Each row of a before or after table is a point. One or more steps were done to the points. Then noise was added and the rows were shuffled. The steps act on columns, c1 being the first. Name the steps. A step turns or swaps two columns, mirrors them in a line or flattens them onto one, adds a multiple of one to another, or multiplies or shifts one. Angles are multiples of 10 degrees, from the lower column toward the higher: turns from -170 to 170, lines from 10 to 170 but not 90. Use the fewest steps. Two steps may share a column if one is a turn and the other turns, adds or multiplies; they go together, in the order done. Otherwise the lowest column goes first.
(in the rows, 128 means zero)

Before (10 x 3):
[[164 113 140]
 [149 142 119]
 [131 147 126]
 [151 140 137]
 [169 128 134]
 [119 185 114]
 [161  84  99]
 [137 119 148]
 [115 126  83]
 [124 128 117]]
After (10 x 3):
[[179 155 100]
 [148 114 110]
 [142  89 140]
 [122 117 168]
 [146 111 146]
 [122 140  37]
 [ 98  82  70]
 [146 132 124]
 [125  89 152]
 [126 132 106]]
Steps: turn c1 and c2 by -70 degrees; multiply c3 by 2

Before, 13 rows:
[[122 106 104 118]
 [140  93 175  83]
 [149 123 132 117]
 [135  90 135  94]
 [100 131 115 166]
 [153 116  92 117]
 [ 79 155  94 161]
 [100 163 106 133]
 [121 138 108 146]
 [137 101 146 100]
 [151 130 131 113]
 [108 177 132 144]
 [107 163 164  94]]
After, 13 rows:
[[ 99 121 175 137]
 [135  79 104 104]
 [108 168 165 119]
 [122  96 109 130]
 [137  91 114 104]
 [141  83 122  75]
 [107 154 157  58]
 [151 112 100 136]
 [151 119  94 135]
 [ 80 144 179 128]
 [100 155 147 118]
 [120 126 133 149]
 [153 107  64 168]]
Steps: add -1.5 times c1 to c3; turn c3 and c4 by -40 degrees; shift c2 by -10

Before, 11 rows:
[[156  93 122 150  87 159 127 135]
 [108  89 161 171 158 152 105  94]
 [146 146 155 132 118 126 176 166]
 [127 129 146 156 134 106 118  78]
 [107 138 113 106 130 117  91 155]
 [118 147  97 156 141 107 172 122]
 [141 161 174  84 170 161 106 131]
 [142  89  95 128 139 133 173 109]
 [147 126 160 113  98 113 103 112]
 [104  90 117 137  88 164 141 133]
 [100 166 166 168  95 176 117 162]]
After:
[[139 146  95 143 118 127 176 167]
 [ 80 161 113 160 170 132 106 132]
 [132 126 100 147  98 149 102 112]
 [135  93  61 156  87  90 128 135]
 [118 166 106 103  95  66 116 161]
 [111 138  53 112 130 149  91 155]
 [157 147  38 107 141 125 172 122]
 [104  90  57 111  87  94 140 133]
 [163 129  86 115 134 127 118  78]
 [138  89 101 104 159  82 103  94]
 [129  88  35 142 138 124 173 110]]
Steps: turn c4 and c6 by -140 degrees; turn c1 and c4 by 70 degrees; shift c3 by -60

Before, 12 rows:
[[ 89 128  69 159 154 125 158 168 162]
 [ 87 141 131 169 114 117 143 122 142]
 [117 180 102 121  92 141 140 112  80]
 [138  99  61 133  79 124 110 149 125]
 [151 154  86 139  75 136 104 153 116]
 [135  93  84 123 102 122 117 152 127]
 [158 153  93  96  90 169  78 125 118]
 [110 131 126 164 152 131 198 143 141]
 [156 169 103 166 101 134 126  86 100]
 [112 171 123 145 144  85 181 124 149]
 [114 141 126 177 130 107 164 168 132]
 [105 146 115 150 169 107 140 140 111]]
After (12 x 9):
[[ 79 114 124 143 127 137  95 143 149]
 [ 86 107 134 121 127 121 156 149 138]
 [105 157 143 121 124 136  83  97 162]
 [134 196 142 167 128 134 148 152 119]
 [ 66 104 140 133 128 125 147 147 137]
 [ 85 157 185 160 129 124 140 171 108]
 [129 193 146 120 125  87 109 130 102]
 [130 165 138 164 127 104 126 171 139]
 [145 149 165 160 130 121 121 124 111]
 [ 94 142 115 171 133 134  91  79 141]
 [122 142 155 143 128 111 113 134 149]
 [ 87  93 115 120 129 168  84 120 137]]
Steps: turn c1 and c3 by -110 degrees; turn c2 and c7 by -70 degrees; add 0.5 times c6 to c4; multiply c5 by 0; mirror c8 and c9 in the line at 10 degrees

Before:
[[143 147 126 171 146 121 144 148 108 105 177 186]
 [116  97 104 128 185  89  78 118  95 125 124 129]
 [138 190 149 148 116 123 155 140 108 106 169 115]
 [159 147 106 181 154 100 146 147 145  90 110 156]
 [177 167 103 140 119  90 162 178 134 128 162 169]
 [105 117 124 138  87 100 101  88  90 123 125 143]
 [114  79 101 173 166 141 141 152  70 123 108 149]
 [142 122 120 174 150  72 150 148 167 115 159 131]
 [132 135 160 120 109 144 141  58 125 131 126 123]
 [116 131 121 137 109 140  83 101 144 142 125 120]
 [123 110 173 129 118 121 105 118 120 113 118 135]
 [164 138 121 147 115 131 161 141 133  70 167 136]
 [165 136 158 150  91 135 102  80 108 139 138 107]]
After:
[[ 91 132 140 148 110 134  99  80 138  97 123 108]
 [158 108 113 160 173  99 137 146 170  86 151 156]
 [150  93  91 141 135 131 145 140 144  74  95 137]
 [157 167 128 209 185 141 166 152 119 139 130 150]
 [131 149 138 118 128 140  88 100 148 144 132 120]
 [134  88 112 195 166 122 124 147 129 106  88 187]
 [136 151 117 169 106 100 110  88 107 148 127 145]
 [154 179 129 153 206  89  99 118 105 138 122 129]
 [ 97 117 120 124 129 144 136  59 121 125 131 123]
 [ 92 156  97 138 138 122 120 118 121 128 131 135]
 [114  53 104 151 137 125 115 139 135 111 110 114]
 [139 113 124 128 171  71 145 148 188 111  97 132]
 [146  68 153 147 140  90 135 177 128  81 109 169]]
Steps: turn c1 and c10 by -70 degrees; turn c1 and c3 by 110 degrees; turn c2 and c11 by 160 degrees; turn c2 and c7 by 30 degrees; add -0.5 times c12 to c9; turn c4 and c9 by 50 degrees; shift c5 by 20

Before (12 x 14):
[[ 98 109 169 102 160 136 117 108 175 137 105 109 151 115]
 [103 109 155 135 108 131 156 124 151 139  83 138 126 161]
 [143 129 149 142 152 146 156  82 113 128 128 137 133 103]
 [ 71 115 126 128 139 102 118 147 137 149 166  76 155 107]
 [152 113 177 145 103 123  97 140 118 179  41 107 128 122]
 [122 102 131 118 128 126 150 131 156 170 136  91 102  96]
 [112 115 149 149  76 109 107 139 166 170 149 137  99 112]
 [ 78 155 136 109 112 146 124 156 109 147 138  56 120 129]
 [132 127 120  83 165 152 130 167 138 118 142 155 132  90]
 [155 147  89 113 123 134 132 144 137 120 145  97 170  84]
 [111 133 171 118  85 100 172 118 135 170 181 105 108 164]
 [ 76 140 142 149 108 118 153 108 134 183 121 138 140  66]]
After:
[[135 153 116 174 156 164 117 126 138 120 143  81 127  88]
 [ 75 171 144 110  98 125 132 129 134 185 124 120 134  69]
 [117 133 132 187 116 145 129 133 154 173 136 147 122  96]
 [ 95 143 171 230 163 140 124 129 179 140 105 115 137 118]
 [113 140 146 157 104  77 129 131 167 173 144 107 120 115]
 [102 137 153 150  91 142 129 134 152 140  87 108 129 155]
 [109 161 169 154  64 126 155 130 138 171 183 147 124 161]
 [152 143 180 108 136  90 117 127 117 178  40 158 126 120]
 [143 158 148  99 128 168 125 131 115 124 126 127 127 101]
 [ 78 188 131 145 123 126 107 127 109 149 140 203 127 126]
 [158 172  94 165 119 132 121 126 137 121 147 147 146  86]
 [ 77 142 129 160 146 122 149 129 137 146 169 169 140 107]]
Steps: shift c2 by 30; add -1.5 times c9 to c4; turn c4 and c12 by 160 degrees; turn c5 and c7 by 40 degrees; turn c6 and c7 by -70 degrees; multiply c8 by 0; multiply c13 by 0.4
